Each row of a before or after table is a point. The points were changed in one or more steps. Then noise was added and the rows were shuffled. The steps act on columns, c1 being the first. What was done? A step turns or swaps two columns, mirrors them in a line or flattens them onto one, adds a multiple of one to another, or multiplies or shifts one. Angles are multiples of 10 degrees, from the lower column toward the higher: turns from -170 to 170, lines from 10 to 170 but not 90. Use the fewest steps. Two steps may share a column if one is a turn and the other turns, adds or multiplies; they go together, in the order done. Otherwise the lowest column goes first.

Before (14 x 3)
[[ 0.03  0.04  0.28]
 [ 0.13  0.62 -0.22]
 [ 0.22  0.46 -0.24]
 [ 0.02  0.67 -0.09]
 [ 0.29 -0.66 -0.17]
 [-0.63  0.79 -0.23]
 [-0.05 -0.01  0.96]
 [ 0.04  0.62 -0.34]
 [ 0.27  0.40 -0.23]
 [-0.29  0.59  0.71]
 [ 0.10  0.40 -0.01]
 [-1.31  0.63 -0.06]
 [ 0.16 -0.29 -0.35]
 [ 0.11  0.58 -0.05]]
After (14 x 3)
[[-0.36  0.44  0.06]
 [ 0.13  0.26 -0.04]
 [-1.26  0.44  0.21]
 [ 0.03  0.49  0.01]
 [ 0.10  0.39 -0.01]
 [-0.02  0.03 -0.02]
 [ 0.08  0.45 -0.05]
 [ 0.17  0.44 -0.07]
 [ 0.22 -0.21 -0.05]
 [ 0.28  0.32 -0.03]
 [ 0.28  0.27 -0.06]
 [ 0.30 -0.44 -0.09]
 [-0.56  0.56  0.12]
 [-0.23 -0.01  0.05]]
Steps: flatten c1 and c3 onto the line at 170 degrees; multiply c2 by 0.7

Before (12 x 4)
[[ 0.20 -0.26 -0.30  0.22]
 [ 0.36  0.18 -0.26  0.52]
 [-0.23  0.20  0.60 -0.29]
 [-0.16 -0.26 -0.36 -0.23]
 [-0.17  0.19 -0.58 -0.23]
 [-0.09  0.35 -0.64 -0.18]
 [-0.27 -0.14  0.74 -0.20]
 [ 0.01  0.45  0.07  1.00]
 [ 0.48  0.16 -0.33 -0.02]
 [ 0.53  0.43 -0.50 -0.15]
 [ 0.00 -0.15  0.99 -0.28]
 [ 0.56  0.44  0.89 -0.19]]
After (12 x 4)
[[-0.12  0.11  1.96 -0.12]
 [ 0.06 -0.28 -1.15 -0.12]
 [ 0.29 -0.24 -1.28 -0.11]
 [-0.23 -0.18  1.48 -0.07]
 [ 0.65  0.28  1.80 -0.07]
 [-0.14  0.29 -0.61  0.10]
 [ 0.65  0.24 -1.05 -0.06]
 [ 0.31  0.24 -0.48  0.24]
 [ 0.37  0.31 -0.65 -0.03]
 [ 0.37 -0.23  0.16  0.40]
 [-0.27 -0.02 -0.76 -0.08]
 [ 0.04 -0.25  1.17 -0.12]]
Steps: mirror c1 and c2 in the line at 30 degrees; multiply c3 by 2; multiply c4 by 0.4

Before (10 x 6)
[[-0.60 -0.44  0.08  1.00  0.03  0.17]
 [-0.88  0.26 -0.39  0.37  0.67  0.25]
 [ 0.30 -0.26  0.18 -0.27  0.01 -0.16]
 [ 0.21  0.20  0.83 -0.45  0.05  0.35]
 [-0.13 -0.04  0.22  0.63  0.28 -0.21]
 [ 0.88  0.03  0.35 -0.79  0.08  0.04]
 [ 0.94  0.26  0.04 -0.62 -0.17  0.21]
 [ 0.40  0.32  0.30 -0.82 -0.06 -0.38]
 [ 0.51 -0.26  0.18 -0.59  0.52  0.04]
 [ 0.67  0.28  0.36 -0.09  0.52 -0.02]]
After (10 x 6)
[[ 0.94  0.28  0.03 -0.65  0.09  0.13]
 [-0.59 -0.30  0.09  0.97 -0.31  0.13]
 [-0.87 -0.35 -0.39  0.37  0.62  0.17]
 [ 0.53 -0.57  0.20 -0.61  0.13  0.02]
 [ 0.89 -0.04  0.35 -0.79  0.08  0.02]
 [ 0.67 -0.19  0.35 -0.12  0.52 -0.01]
 [ 0.29 -0.17  0.20 -0.27 -0.18 -0.11]
 [ 0.43  0.26  0.29 -0.85  0.21 -0.26]
 [ 0.19  0.08  0.82 -0.44  0.18  0.23]
 [-0.14 -0.24  0.21  0.60  0.12 -0.15]]
Steps: turn c2 and c5 by 50 degrees; multiply c6 by 0.7
